Each row of a before or after table is a point. The points were changed in one or more steps. Then noise was added and the rows were shuffled. The steps act on how far a point lies along the listed directions, d1 being the first. Name the steps. A step turns or swaps two directions, mirrors them in a line or flattens them onto one, adds a multiple of one to another, or multiplies one. Angles are multiples of 10 degrees, from the lower direction toward the higher: turns from -170 to 170, lines from 10 to 170 but not 90. Use the fewest steps. Two steps may share a direction if one is a turn and the other turns, adds or multiplies; they go together, in the order done. Otherwise the lowest direction goes first.
In the rows, zero is written as 128.

Directions:
(1): [ 85 142]
(2): [142 171]
Before (12 x 2):
[[ 56  96]
 [112 109]
 [127 137]
 [ 85  85]
 [ 90 134]
 [147 141]
 [144  86]
 [103  76]
 [165 125]
 [160 133]
 [ 51  99]
 [163 136]]
After (12 x 2):
[[109  94]
 [164 121]
 [114 115]
 [ 90 103]
 [128 139]
 [ 56 112]
 [148  95]
 [ 63 110]
 [160 131]
 [157 129]
 [145 137]
 [ 93 137]]
Steps: multiply d2 by 0.7

Directions:
(1): [111 144  87 118 120 190]
(2): [181 140  76 136 123 105]
(3): [172  98 145 119 169 163]
Before:
[[174 124  64 115 138 175]
 [166 130  55 132 125 157]
 [ 64  87 213 124 142 153]
 [146 106 217 157 137  55]
 [156 137  66 141 116 154]
 [196 116 141 119 160  94]
 [165  98  90 148 158 149]
 [163 136  74 122 137 164]
 [165 102 154 130 138 123]
 [183 133  71 105 117 169]
 [122 141 108 134 116 149]]
After, 11 rows:
[[109 133  81 126 111 167]
 [103 149 149 125 110  71]
 [145 111 212 161 129  44]
 [122 136  92 137 116 170]
 [134 132 114 132 127 159]
 [ 96 151  70 117 100 158]
 [113 150  84 108  88 162]
 [119 114 143 142 122  92]
 [ 89 131  89 154 108 118]
 [115 130 141 139  98  92]
 [107 156  84 125 115 158]]
Steps: flatten d1 and d2 onto the line at 10 degrees; multiply d3 by -1

Directions:
(1): [135 146 120  86 125 133 110 130 184 192 166]
(2): [191 156 130 153 158 148  72  90 121 127 118]
Before (14 x 11):
[[158 119 141 167 130 131 115 110  86  73  78]
 [213 196 132 103 157 168  56  86 164 155 143]
 [154 139 126 187 155 144  99  92 107  95 102]
 [103 111 109  93  87 126 152 156 160 149 148]
 [125 153  99 101 123 143  92 124 155 161 136]
 [ 69 102 142 159 122 122 193 148  95  70  85]
 [120 114 127 121 115 134 151 146 120 100 108]
 [ 92 124 110 107 102 106 160 124 180 168 144]
 [200 147 122 139 163 148  74  87 136 139 120]
 [152 118 118 181 148 127  98 105 105 115 107]
 [ 94 103 121 183 124 118 179 127  72  68  97]
 [136 149 122 108 120 128 115 132 115 151 138]
 [181 154 126 189 176 137  80  94  46  62  70]
 [101 120 126 156 134 129 173 128  84  64  98]]
After:
[[ 87 104 130  84  89 111 168 161 162 150 139]
 [ 61 102 125 129 105 117 175 151 146 124 137]
 [140 133 121 102 117 143 123 133 155 144 130]
 [ 27  99 113  77  94  92 206 196 131 140 140]
 [107 137 103  89 116 130 146 135 193 204 179]
 [121 153 126  89 135 143 124 131 210 202 160]
 [ 93 115 146 153 114 128 183 143  61  24  76]
 [ 82  92 113 131 110 104 159 151 133 141 133]
 [175 151 119 165 143 129  97  70 138 128 106]
 [ 94  84 124 137 117 110 181 151  95  76 104]
 [182 141 117 141 125 150  82 103 136 124 123]
 [133 141 129 127 124 129 122 134  89 121 124]
 [120 133 106 152 127 137 104 114  94  92  95]
 [106 150 114  80 126 137 149 138 186 175 165]]
Steps: turn d1 and d2 by 140 degrees

Directions:
(1): [ 82 106 196 138 130 128 153 118 174 111 131 138 114 186 162  91 154 164]
(2): [ 92 210 156 125 160 126  99 137 132 168 155 129 139  97 118  78 161 100]
Before:
[[ 92 153 170 150 146 121 101 122 165 117 129 135 134 132 128  99 166 133]
 [195 101  20 115 103 124 132 137  63 115 108 120 146  79  93 187  76 114]
 [129 162 127 128 129 113 124 136 122 145 119 126 127 111 125 121 120 118]
 [105 128 150 119 142 121 117 127 155 115 133 129 130 134 124 102 150 136]
 [137 161 131 130 128 124 117 130 129 110 132 129 142 119 117 131 136 123]
 [113 160 147 131 138 133 117 123 133 145 133 146 128 114 125  91 161 110]
 [114 122 160 124 130 129 133 100 160 118 135 137 112 145 153  96 139 145]
 [134 182 116 124 155 132 100 113 111 157 158 125 138  84 104 103 151  97]
 [146 149 105 131 130 125 100 138 126 144 120 128 122  88 112 129 116 105]
 [ 47 222 249 131 172 124 107 124 197 158 179 136 128 141 156  19 204 126]
 [105 225 138 131 158 124  95 131 113 185 160 123 125  59  97  86 164  88]
 [134 124  87 121 141 127 102 150 112 145 126 110 126 120 115 126 111 113]
 [180 116  65  98 109 137  97 140  87 124 119 109 131 107 108 191  81  89]
 [130 206 132 106 164 134  83 122 114 167 144 119 144  65 101  96 156 108]]
After, 14 rows:
[[107 132 152 153 140 123 107 123 159 106 122 133 131 130 123 119 150 139]
 [158 133  90 100 117 135  95 137 101 128 128 113 125 115 116 172  93  93]
 [141 146 114 124 142 135 111 108 116 140 148 128 137 100 110 122 142 110]
 [126 135 137 129 127 133 123 116 131 136 121 144 126 121 129 106 153 118]
 [100 162 200 130 149 129 124 119 176 126 152 133 124 149 156  75 169 141]
 [121 126 147 125 127 124 136  99 155 121 133 136 114 140 147 103 133 141]
 [145 134 108 133 126 126 103 134 133 139 119 127 119 101 115 129 115 111]
 [136 149 129 131 123 112 129 135 127 136 113 127 126 117 130 127 117 121]
 [115 119 138 114 136 124 122 128 150 113 129 127 131 131 122 111 139 139]
 [131 120  96 126 139 124 104 148 113 144 129 115 120 128 118 123 113 118]
 [145 163 122 110 147 133 102 119 118 144 130 122 131  88 111 116 142 128]
 [140 156 130 134 124 124 123 129 129 106 130 130 140 126 120 135 134 129]
 [128 171 131 136 137 122 124 128 116 156 144 124 114  89 109 117 144 115]
 [169 123  51 117 118 122 130 138  81 125 121 123 146  90 102 153 100 113]]
Steps: multiply d1 by 0.7; multiply d2 by 0.4
